Each row is a point. A path goes straight from each point to the next, and from the last back to the first. The post is the endless flat space through its rows: a point in 2 columns, a line in 3, a plane in 4, and so on, so that a path can go around it. Count how often the path circles the post. Going back the other way cancels.
In the rows, 128 means zero.

Post, 2 rows:
[[127 145 161]
 [153 117 115]]
Path (21 x 3):
[[177 171 141]
 [127 172 134]
 [108 139 161]
 [ 97 103 206]
 [128 133 169]
 [113 129 161]
 [125 125 173]
 [158 145 155]
 [174 119 129]
 [156  89 122]
 [109  82 111]
 [133 139 108]
 [144 149 140]
 [222 127  73]
 [159 138  93]
 [111 127 142]
 [133 108 142]
 [135 113 207]
 [111 128 153]
 [103 159 149]
 [188 162 105]]
Times around: 0

Post (5 x 6):
[[118 177 119 136 114  88]
 [ 98  43 134 108 106 127]
 [ 88 129 120 133 119 120]
 [161 146 162 123 120 147]
 [ 93 131 111 176 103  88]]
Path:
[[110 105 123 164 116 121]
 [112 123 121 126 151 106]
 [ 63 148 140  95 154 105]
 [112  84 178  93  91 106]
 [160 145 160 144  78 114]
 [170  44 153 140  84 156]
 [121 120 101 184 134 142]
 [158  66 141 156 100 104]
 [140 157 121 143 109 136]
 [ 97  68 123  89  96 119]
 [ 87 107 143  78 112 118]
 [ 91 194 126 151  91 115]
 [ 95  86 128 120  88 110]
 [127 130 149 112  77  95]
 [137 120 123 197  73 102]
 [189  90 177 119  88 182]
 [109 172 142 146 115 137]
 [ 75 131 161 142 123 127]
 [126 113 147 167 118 124]]
Times around: 0

Post, 8 rows:
[[ 79  90 158 110 177 153 156  80 134]
 [137 116  99 101 128 142 136 131  98]
 [137 101 183 131 154 167 127 142 134]
 [143 173  77 139  73 113 105 150 139]
 [142 173  76 125 124 136 138 192 174]
 [ 99 156  74 153 102 131 154 167  80]
 [100 137 128 114 178 121 153 112  54]
 [137  89 136 138 121 103 116 150 123]]
Path (22 x 9):
[[171 144  99 142 144 129 163 171 106]
 [ 84 132  68 191 114 160 154 148 146]
 [ 79 115 114 186 150 132 119 153  65]
 [ 96  97 157 183 161 114 140 148  84]
 [145 107 156 134 209 156 121 173 187]
 [ 81 152 156 175 145  91 100 169 130]
 [132 152 113  89 127 157 123 121 141]
 [104  96 167 155  71 112 111 110 135]
 [124  86  93 118 104 101 140 166 106]
 [123 135 121 120  81 130 161 141 111]
 [128 121 164 166 137 108 146 129  96]
 [124 149  92 147 149 175 131 123 127]
 [106 148 109 125 162 161 105 138  82]
 [116 100 131 129 128 116  99 166 133]
 [134 210 129  70 200 123 136 134 166]
 [118  95  87 100 160 158 201 199 143]
 [132 149 108 129 166 105 162 153 100]
 [116 115 100 145 174  94 144 125 103]
 [127  84  89 148  95 132 113 157  84]
 [192  99 189 132 131 151  78 197 137]
 [117 150 145 118 102 102 131 158 119]
 [124 134 147 128 163 113 188 163 151]]
Times around: 3

Post (11 x 12):
[[120 167 134 174 170  81 157 150 145 134  82  94]
 [151 197 113 135 159 136 133 136 146  81 121 142]
 [136 141  92 191 167 136 160 114 136 101  98 138]
 [ 87 139 169 146 152 143 130 158 103 149 132 213]
 [146 115 173 126 103 133 155 170 135 150 150 137]
 [108 150  97  36 110  94 121 182 162 101 123 150]
 [129 110 164 124 112  93 126 131 131 110 132 173]
 [161 166 137 101 188  63 146 159 151 150 141 139]
 [ 99 185  93 116 107 153 173 130  82 108 122  86]
 [118 173 122 116 156 136 104 197  72 108 159 141]
 [118 134  97 153 123 172 111  77 144 145  54  85]]
Path (12 x 12):
[[132 171 144 167 164 141  98 152 127  94  73 123]
 [137 127 110  89 127 132 132 167 147 120 114 113]
 [131 133 169 127 124 152 168  97 127 129 149 105]
 [ 98 152 131 114 120  67 123 139 175 107 104 125]
 [125 150 141 135 105 134 115 134 133 162 148 136]
 [ 68 172 179 149 122 130 124 108 121 104 127 149]
 [147 144 177 154 135 187 163 139 107 120 133  94]
 [149 139 201 113  89 154 187 161 113 164 140 127]
 [123 197 110 118 148 155 187 171  99 142 110 181]
 [154 193 135 116 137 186 166 147 134  90  81  98]
 [104 132 105 150 141 200 116 161 107 107 131 132]
 [146 147 180  71  92 137  88 175  97  95 156  80]]
Times around: 0

Post:
[[ 82 101  83 112  83 172 108 133 158 103 187 155 174 126]
 [115 133 132 121 145 155 107 134 130  72 149 166 125  83]
 [149 122  81 126 155 149  92 134 122 131 116  95 113 126]
 [153 126 134 150 135 141 139 123 111 140 155 187 134 124]
 [131 165 161 136 137 175 146 130 132 138 128 129 123 123]
 [129 131 123 122 120 153  95 169 135  92  96 148 125 110]
 [129 134 132  71 182 101  73 124 153  85 155 121  93 179]
 [124 180 218 147 169 170 182 160  80 167 150 129 198 151]
 [135 163 129 132 139 138 136 144 141 144 136 146 159  81]
 [146 124 139 153  99  84  83 121  55  72 158 114  77 110]
 [134 141 109 111 138 158 129 182 150 115 145 166 109  98]
 [106 136 133 134 152 148 112 158 121 145 110 139 107 108]
 [105 104 111  69 120 101 194 118 128  96 105 119 138  58]]
Path:
[[ 74 169 117 119 101 211 148 105 150 122 112 199 140  41]
 [ 86 179 127 135  90 141 141 127 115 121 138 130 126  94]
 [ 90 154 136 128 130 142 148 101 110 111 190  84 158 131]
 [214  71  94 162 166 121 138 157 100  94 198 187  94  98]
 [130 126  98  96 112 155  68 120 187 114 114 117  87 116]
 [107  83 107 121 133 173 102 135 109 145 104 168 132 116]
 [ 71 159 150 113  86 151 164 168 102 124 151 101 145 127]
 [123 112 100 166 119 125 103 141 111  86 140 140  49 129]
 [125 132 118 122 133 124  77 165 151  98 158 159 129  99]
 [162 116 144 133 121 126 107 171  99 109 164 176 133 115]
 [128 140 132  79 162  87 112 129  83 126 188 145  90 116]
 [ 50 165  97 110 134 148 133 183 133 110 114  82  43  75]
 [142 191 201 142 158 146 141 127 142 108 155 105 145 172]
 [159 138 157 122 113 157 167  97 153 117 116 123 134  79]
 [145 164 154  89 121 155  72 168 138 112 176 153 151 144]]
Times around: 3

Post (17 x 18):
[[148 127 106 163 105 143 141  70 101 145 109 139 108 154 146 118 170 112]
 [132 153 151 148 154 163  95 119  71 132 130 160  79 112 147 145 111 168]
 [113 146 152 143 138 161  71 150 107 123 157 102  77 116 109 145 116 105]
 [155 101  57 135 133 107 104 117 112 115  88 141 116 188 101 148 134 137]
 [ 92  92  95 117 127 109 120  91 159 118 131 138 198 130 136  73  79 136]
 [139 171 117 131 150 135 149 141 136 128 106 149 145 170 112 149 179 127]
 [121  60 115 141 138 152 151  90 164  85  79 163 166 184 105 112 114 135]
 [ 81  66 121  79 115 119 172 110 164  76 137 135 150 143 141  75 117 165]
 [ 99 108 152 132 117 145  96 126  47 129 128  92 135 105 123 135 131 140]
 [ 64  68 138 100 159 138 174 105 116 120 173  96 165 141 155 114  77 127]
 [157 163 124 121 114 170 134 157  94 142 103 137  82  78 123 158  97 120]
 [155 120 100 135 132 124 122 137 138  76 116 157 137 135 160 173 176 103]
 [166  98  55 170 138 158 127  95 175 133 120 150 165 164  97 127 173 171]
 [190 132 139  95 170 157 103 126  88 134 118 134 109 111 130 138 162 114]
 [147 147  70 119 132 172 121 103  98  95 124 158 135 152  97 136 146 121]
 [ 73  76 101  83 128 142 116  94 166 129 112 159 153 132 126 143 127 133]
 [ 77  60 177  87  96  95 168 105 131 118 198 129 190 149 112 112  75 149]]
Path:
[[128 132 136 104 120 183 172 113 163 147 141 184 138 127 121 159 157 124]
 [108 165 105  59 120 120 134 140 183 106 112 137 144 141 149 110 157 121]
 [129  92 110 174 126 132  80  47 177 167 173 120 217 112 137 139 148 134]
 [104 106 110 134 104 124  91 117  71 123 118 129 143 141  75 168 134 167]
 [133 116 140 167  84 118 144 122  72 165  96 139 137 144  68 100  74 150]
 [154  76 108 102 144 105  87 146 122 128 189 137 146 118  82 141 105 109]
 [116 122 112 138 108 190 143 105 151 108 136 159 122  66 108 142 127 170]
 [105 154 151 100 121 144 115 106 181 128 140 162 139 115 108 142 190 158]
 [145  82 111  63 140 109 133  87 105  83  96 156 105 121 116 123 151  92]
 [141  79  93 161 143 126 107 135 178 106 135 194  85 135 147 191 140 118]
 [146  57  91  90 195 163 108 127 144  66 198 163 115 119 183 141 155 184]
 [102  81 168 156  57 137 143 152 121 126 143 127 138 152  87 122 178 128]
 [ 91 118 137 141  92  92 146 121 159 140 129  97 140 100 154  85 103  82]
 [100 113 117  88 157 123 140  80 124 134 101 144 157 148 133 160 172 129]
 [ 89  93  64 127  87 147 135  70 153 173 126 129 138 163  64 161 176 148]
 [126 105 132 143 142 129 145 134 139 107 134 145 168 133 101 164 170 122]
 [181 154 152 133 142 143 189  97  53 137 128 181 157 109 195 128 167 120]
 [ 65 133 115 121 104 138 139  94 110  68  97 185 165 137 189  90 128 130]
 [ 99 199  66 145 109 141 144 127 136 164 152 162 124 147 147 144 108 105]
 [105 156 131 137 147 176 125 145 135 168  88 138  76  95 142  99  63 148]
 [143 116  90 110 127 171 126 146 141 118 113  97  99 174  87  97  69 109]
 [ 88 148 165  67  96 164 148 132 118 109 186 134 173 115 127 176 171 150]
 [127 105 124 141  54 147 121  86 146 158 165 151 137 135 119  52 129 120]]
Times around: 1

Post:
[[116 138 172 111  97 141 113 155 128 146 130 106 109  87 136 100 117 102]
 [168  98 105  93 124 110 132  91 166 106 131 113 132 115 136 129  81 144]
 [134 123 120 124 123 170 107 149 130 169 142 162 123 126 131  84  69 171]
 [141  51 193  89 153 115 147 155 158 177 140 141 144 113 170 110 136 138]
 [139 125 158 130 119 119 113 177 114 148  96 102 162  94 166 149 124 129]
 [144 121 118 139 151  75  73 162  92 110  79 124 138 145 136 127 135 143]
 [ 71  73  76 106 204 113 143 120 114 106  93 142 108 164 120 151 113 116]
 [128 126 150 134 147 100 143 104  87  92  98 167 105 180 133 127  99 136]
 [156 168 131  80 144  99 111 166 124 121 104 105 123 154 135 168 136 106]
 [173 144 148 120 118 158 149 152 124 119 118  93 135 114 119 148 154 134]
 [135  57 124 110 170 140 125 127  80 140 144 136 179 125 127 148 146 115]
 [119 184 162 140 135 127 107 153 139 124 148 114 138 132  98 125 130 121]
 [145  97  88 133 179 151 125 135 112  87 132 155 139 131  72 129 118  81]
 [ 59  97 121 132 129 144 118 159 173 135 134 154 123  99 138 158 152 102]
 [170 128 130 159 180 138 111 105 130 162 171 145  97 134 110 140 115 120]
 [135 153  76 124 127 105 158 150  89 170  93 167 113 127 144 121 130 173]
 [139 148 117 150  94  98 123 168 143 124 109  78 134 136 193 106 103 128]]
Path:
[[164 172 129 112 102 129  74 155 143 159 115 191 112  83  65 175 120 156]
 [147 113 124 117 127 131 112 144 175 156 141 152 220 133 113 159 115 142]
 [ 85 138 148  87 155  99 109 131  94 131  64 164  60 123 143 134 127  74]
 [ 63  88 146 137 118 150  79 149 150 165 178 130 105  62 157  95 108  96]
 [119 158  85  57 175 117 111 132  90 164 148  83  81 120 127 135 102 130]
 [ 99 158  64 134 122 134 149 153 108 162  98 185  78 112 159 134 134 110]
 [ 79  54 149  70 164 153 136 139 118 139 148  81 148 124 153 123 129  53]
 [109 154 160 126 126 129 147 154 130 125 105 111  59 119 206 127 116  91]
 [189 132 143 112 171 132 147 149  85 119 152 176 120 171  88 102 108 147]
 [ 88  66 174 121 198 135 109 135  86 162 119 147 137 135 117 194 143 120]
 [158 118  86 128 145 177 139 207 186 164 157  81 207 141 121 127 150 105]
 [162 141 140 127 163  81 116 133 105  88 100 124  83 143 119 100 159  85]
 [144 151 165  86 127  99 113 127 118 214 198 127 132  69 165 127 115 138]
 [189 146 162  27 105 180  91 184 161 123 165 102 170  85  95  96 124 139]
 [114 132 145 121 126 165  51 106  95 119 130  74 158 125 124 138  90 171]
 [169 108  49 117 146 136 189 189 167 136 100 154 160 167 152  99  83 130]
 [132 129 123 138 145 156 128 130  67  91 137  99 144 149  86 179 110  75]
 [151 170 101 147 142 173 109 165  98 118 139 136 111 144 118 174 143 157]
 [118  86 132 119 130  84  28 110 104  72 160 145 160 105 131 142 153 114]
 [159 164 113  95 149  84 120 170  95 182 147 146 133 144  94 100 105 170]
 [ 94  83 122 125 152 149  96 176 130 134 121 133 144 124 105 139 136  79]
 [ 81 106  88 197 132 138 125 147  92 148  70  91 121  53 155 149 169  72]
 [128 166 130 106 123 124 106 130 133 171 163 155 133  84 150 124 148 117]
 [126 122 181 105 147 168 144 151 122  76 123 120 147 197 118 140 122 195]]
Times around: 2

Post, 17 rows:
[[152 147 102 129 196 102 135 164 104 113 136 152 111 113 115 129 134 161]
 [170 155 174 147  82 127 104 145 136 112 146 155 139 120 176 134 119  76]
 [150 167 126 142 111 113 131 132 134  82 115 132 110 136  84 104 104 149]
 [164 168 170 131 169 127  87 181 147 190 120 170  70 129 151 179 140 130]
 [109 139 168  94 146 121 210 155 152 148 151 133 162  75 129 124 148  84]
 [125 105  89 121 113 158 115  94 124 113 112 105 103 102  70  88 118 133]
 [170 165  87 136 118 141 107 125 139 134 138 137 116 140  78 131 146 151]
 [141 138 122 123 149 170 155 128  90 100 128 122 126 110  98  97 143 147]
 [112  91 131 143 126 154 118 120 111  82 134  59 105 165 121 108 119 117]
 [132 135 108 157  96 152 133 107 119 122 149 146  94 140  97 101 148 145]
 [131 147 128 167 120 178 153 106 165 148 162 132 103 127 168 123 143 106]
 [131 118 126 128 106 145 161 107 139 123 124 101  87 104 114 134 172 129]
 [130 117 171 136 166 127 157 115 152 166 145 108 146  87 125 110 150 118]
 [123 107 178 172  98 136  83 139 160 174 104 135 133 131 119 202 107 134]
 [158 107 148 105 103  96  72 164 146 158 111 119 122 103 116 103 104 200]
 [111 157 136 112 145  76 129 128 122 136  81 141 157 146 152  93  83 146]
 [ 97 147 119 172 118 130 124 133 110 157 124 126 169  99 119 106 113 118]]
Path, 25 rows:
[[ 72 153 151 117 131 178 159 120  88 141 138 128 132 103 127  35 130  82]
 [138  70 163 146 116 154 172  93 164 144 172 128  48  88 142 152 189 201]
 [116 151 139 145 110 181 152 114  79 126 118 138 104 108 127 114 134  96]
 [125 124 107 163 148 137 149 128 162 170 156 122 136  98 146 162 170  37]
 [124 122  34 149  74 146  89 113 153 128  91 144 151 172  73 138 121 131]
 [136 171 118 127 134 137 174 151 128 145 102 146  93 127 146  93 131 137]
 [162 119  94 148 108 151 144 123  97 115 190 152 139 129  71 142 132 129]
 [142 184 132 114 157 122 131  90 190 136 117  80  81 119  90  95 106 165]
 [121 130 103 127  77 129 104  74 101 129 103 139 152  96 141  49 147 139]
 [157 162 103  77 107 174 168 143 181 213 126 110  93 129 138 106 198 113]
 [183 129  76 137 112 172 139 118  90 104 177 156 152 114  50 129 122 112]
 [144 193  55 154 162 126  96 133  82 158 128 175 169 137  28 106  94 210]
 [111 142 151 101 125 161 128  85 123 109 125 124 115 116 218  68  91 141]
 [114 135 137 143 129 150 132 133 196 169 137  84  81 112  95 145  94 141]
 [155 131 106 145  94 149 144  75 148 149 103 132  70 122 128  91 159 185]
 [130 128 203 153 205 169 156 116 158 121 115  52 161 109 146  81 107 136]
 [148 152 121 161 119  78  87 134 131 136 126 157 181 144 148 193 144 121]
 [137 109 175  78 142 119 163 134 150  79 176  71 105 121  95 115 128 158]
 [131 156 118 135 103 134 170 114 126 177  98 217  99  86 149 168 137  66]
 [ 95  78 170 174  37 196 134  75 104  83 120 101  69 226 104 129 152 106]
 [114  98  94 155 149 129  94 107 137 150 120 118 161 130 110 117 118 155]
 [124 156 142 121 108 119  85 109 146  84  83  75  99 165 115  93  73 110]
 [136 118 197 112  85 173 182 116 112 163 168 114 114 109 200 140 175  95]
 [155 135 142 133 115  94 160 140 100 103 124 135 111  99 155 124 161 114]
 [155 116 152 137 121 153 146 123 135 125  98 130 152  97 128 151 150 128]]
Times around: 2

Post (17 x 18):
[[125 106 145 127 114 152  88 106 105 158 159 136 190  74 147 149 102 160]
 [104 110 192 128  81 103 132 144 146 101 128 113 110 163 113 134 152 136]
 [ 83 114  83 117 134  93  86 120 119 123 146 132 162 108  51 168  98 116]
 [155 123 121 150 140 116  65 162  93 167 116 125 146 115  73 178 150 107]
 [127 115 133 138 145 142 146 146 156  99 117  97 123 146 171 141 102 118]
 [102 116 111 151 107 138 149  93 137 126  96 164 100 124 156 107 101 130]
 [142 123 143 120 139  82 121 124  75 101 178 109 171 136 138 118 100 108]
 [ 94  88 116 128 159 150  98  94 120 172 174  95 141 100 130 112  83  88]
 [147 149 159 116 112 147 166 122 173 115 133 141 115 126 146 141  96 108]
 [110 105  90 116 133 134 120 184  90  85 116  89 152 142  60 115 137 157]
 [120 116  85 126 147 135 179 146  85 126 153 125 113 100 177  99 129 133]
 [123 100 103 162  99  62 152 172 113 119 103 127 180 137 106 111 142 116]
 [115  83  91 152 115 154 104 102 118 150 153 125 147 125  90 153 129 160]
 [142 101 141 129  93 137  92 154 128 133 142 136 120 150 157 119 103 168]
 [108 109  89 136 112 170 147 118  91 147 142 139 130 116 169 127 101  97]
 [121 130 118  87 161 129  92 149 105 131 170  83 145 178 190  78 114 127]
 [138 104  70 126 128 120  86 127 122 136 112 113 143 107 138 130 143  79]]
Path, 28 rows:
[[176 114 124 168 106 150  87 164 112 165 130 108 160  95 110  86 154 187]
 [141 156 105 120 125 145 176  90 115 157 138 136  58 106 118 130 157  95]
 [ 75 100 132 117 122  96 133 130 119 157 144 101 165 155 118 151 123 124]
 [ 52 116  51 104 106  98  66 100  77  77 100 128 128 102 121 132 108 120]
 [129 108  96 188 115 152  47 145 119 169  89 105 151 108 120 146 168 106]
 [129 130 121 140 131 118 174 140 154 108 146 149 138 156 144 141 139  89]
 [162 104 104 107 108 107 161 178 125 101 135 137  96 179 148 129 166 146]
 [167  67 148 152 119 199 154 136  31 166 171  93 123 143 119  86 143 162]
 [ 60 111  95 120  85 104 179 105 166 124 137 144 151  74 136 153  74 136]
 [156 143 143 156  82 146 145 146  96 157 168 146 199 139 122 170 114  93]
 [109 129  95 129 114 160 123 108 140 139 166 172 150 123 165 167  61 126]
 [ 81  92  90 110 145 123 111 162 129 117  89 126 122 139 121  88 116 120]
 [179  93 164 183 133 158 151 143 128 161 136 125 146  72 120 185 208 107]
 [132 174 153 119 121  68 128 163 136  77 123 117 176 154 177 102 157 170]
 [ 74 141  96  90 111 120 126 158  39 120 163 124 146  87 110 115 117 178]
 [138 176 118  98 106 181 148 101  75 149 192 153 190  67  74 141  66 128]
 [139  82 137 162  92  91 107 156  88 140 169 125 141 153 168 126  75 140]
 [108 110 110  96 132 185  90 117  67 157 169 114 146 132 134 141 104 147]
 [119 110  65  92 173 123 103 103  72 137 192 146 148 111 176 109  25  63]
 [136 113 108 116  95 169  83 124 159 106  95 124 200 137 180 152 128 108]
 [ 83 126 150 107 165  54 117 143  73 120 170 137 142 139 157  78  84 162]
 [112  64 110 167 128 141 129 156 144 180  69  82 144 133 145  86 148 159]
 [115 116 106 176  71 115 136 130 112 128 130 112 181 143 177 186 114  92]
 [101 142  84 161 165  76  75 140 110 113 109 115 113 145 115  74 104 133]
 [118 126 114 123 145 140 137 105 145 126 157 133 102 124 145 103 123 125]
 [127 112  89  83 147 160  88 157 176 146 111 134 125 105  66 169 153 158]
 [105 124  90  73 124 123  42 171 104  86  55  96 166 121  71 138 132 107]
 [ 74 108 114 118 106  95 111 128  88 127 126 124  45 124  69  56 126 139]]
Times around: 2

Post, 17 rows:
[[123 124 135 173 145  61 127 144 155 100 115 122 132 133 157 109 165 156]
 [132 161 141 167 140 125 155  80  81 151 124 137 165 160 162 171 134  53]
 [131 136 137 142 107 129 147 214 125 164 123  77 111 114 148 126 146 152]
 [137 148 145 164 141 111 147 113 187 139 115 133  67 118 128  95 108 191]
 [132 142 160 156 172 131 125  88 104 186 135 127 153 180 164 135 148  97]
 [116 102 136 152 136 125 169 136 156 136 147 124 130 132 137 138 122 180]
 [116 128 179 177 156 128 134  79 148 182 164 163 174 116 129 159 144  40]
 [136 117 133 147  95 143 148 189 156 136 140 166  90 126 155  81 118 184]
 [113 133 148 116 153 167 166  97 182 144 165 126 136 108 179  80 112 145]
 [113 154 169 168 123 128 127  51  84 180 119 140 182 148 128 121 141  69]
 [ 98  91 132 142 123 123 140 114 163 141 165 134  70 115 180  89 118 161]
 [142 151 106  94 134 127 125 161 128 125 146 133 121 124 126 142 149 150]
 [167 134 146 150 118 111  96 136 120 107 124 101 122 137 143  97 118 141]
 [113 141 176 143 156 120 166 119  82 157 164 120 153 133 121 128 148  59]
 [135  91 113  96 129 153 160 161 134 114 101 130 119 125 132 103 127 138]
 [150 154 183 115 122  74 156 104 125 166 160 120 151 158 136 152 149  68]
 [117 106 132 133 156 105 146 143 143 168 161 136 121 100 169  86  91 136]]
Path:
[[106 171 139 133 153 117 160  85 145 148 168 126  87 149 153 122 130 129]
 [143 130 136 147 113  87 114 162 122 138 170 139 118 102 165  55 124  79]
 [104 130 122 196 116 154 140 125  97 155 125 119 132 177 156 153 162 150]
 [120 147 182 165 120 134  95  98  80 151 144 125 118 122 116  67 105  62]
 [112 136 126 113 111  90 163 100  97  81  93 131  91 152 122 141 132 115]
 [ 97 148 132 176 153 153 139 115 137 187 101 108  77 136 145 134 151 136]
 [131 168 183 176 125 176 158 136 180 163 131 156 100 110  99 116 109 169]
 [165 144 138 180 135  77 113 112 169 125 136 146  68 202 186 177 144 194]
 [132 117 143 152 144 128 141 147 107 174 166 127 117 131 211 148 138  94]
 [149 199 147 101 128 132 189  93 133 207 147 120 104 114 103 117 119 130]
 [108 119  79 138 151 152 133 147  76 138 148 127 154 174 126 142 161 130]
 [ 85  95 114 144 107 173 202  87 126 123 102 144 157 173 162 166 140 139]
 [105 184 147 127 196 119 121  89  97 209 174 119 125  89 166 134 117  46]
 [119  78 154  81 149 153 165 109 127 153 130 136 152  92 148  94 125  76]
 [127 131 135 145 111 103 147 123 121 158 181 105 144 135 146 196 184 123]
 [128 126 150 140 128 114 138 133 157 173 145 125 125 142 150 101 151  81]
 [134 141 159 124 116 105 133 114 142 129 111 114 114 124  86  88 119  86]
 [100 156 128 148  80 185 144  82 129 130 107 157 108 136 142  66 145 141]
 [173 116 123 129  63  56 166 170 113  53  99 111 125 185 125 148 117 181]
 [139 166 147 114 137 207 111 122 113 188 126 174 172 120 140 134 128  82]
 [140  69 155 163 129  74 100 184 140 114 148 150 127  91 187  72 133  93]
 [137 127 138 215 126  99 118  91 116 200 123 136 156 175 183 125 139 137]
 [133 131 150 151 102  50 185 122 206 155 113  75 179 124 171  85 128 134]
 [126 143 129 132  77 103 147 148 108 173 127 116 139 161 131 171 147 125]
 [146 166 186 150 106 151 170 106 177 140 138 128 139 180 178 136 122 161]
 [108 163 172 132 105 166 174 117 122 151 117 149 119  72  93  98 134 112]
 [152 169 110 120 137 177 115  83  99 144 153 132 116 120 155 159 142 127]
 [153 134 171 194 109  73 130  87 170 158 112  81 107 134 180 136 141 167]
 [173 197 139 177 140  59  94  95 159 208 176 145 120 127 170 170 157  62]
 [106 134  98 142 134 125 155 114 137 221 137 110 131 127 156 187 112  94]]
Times around: 4
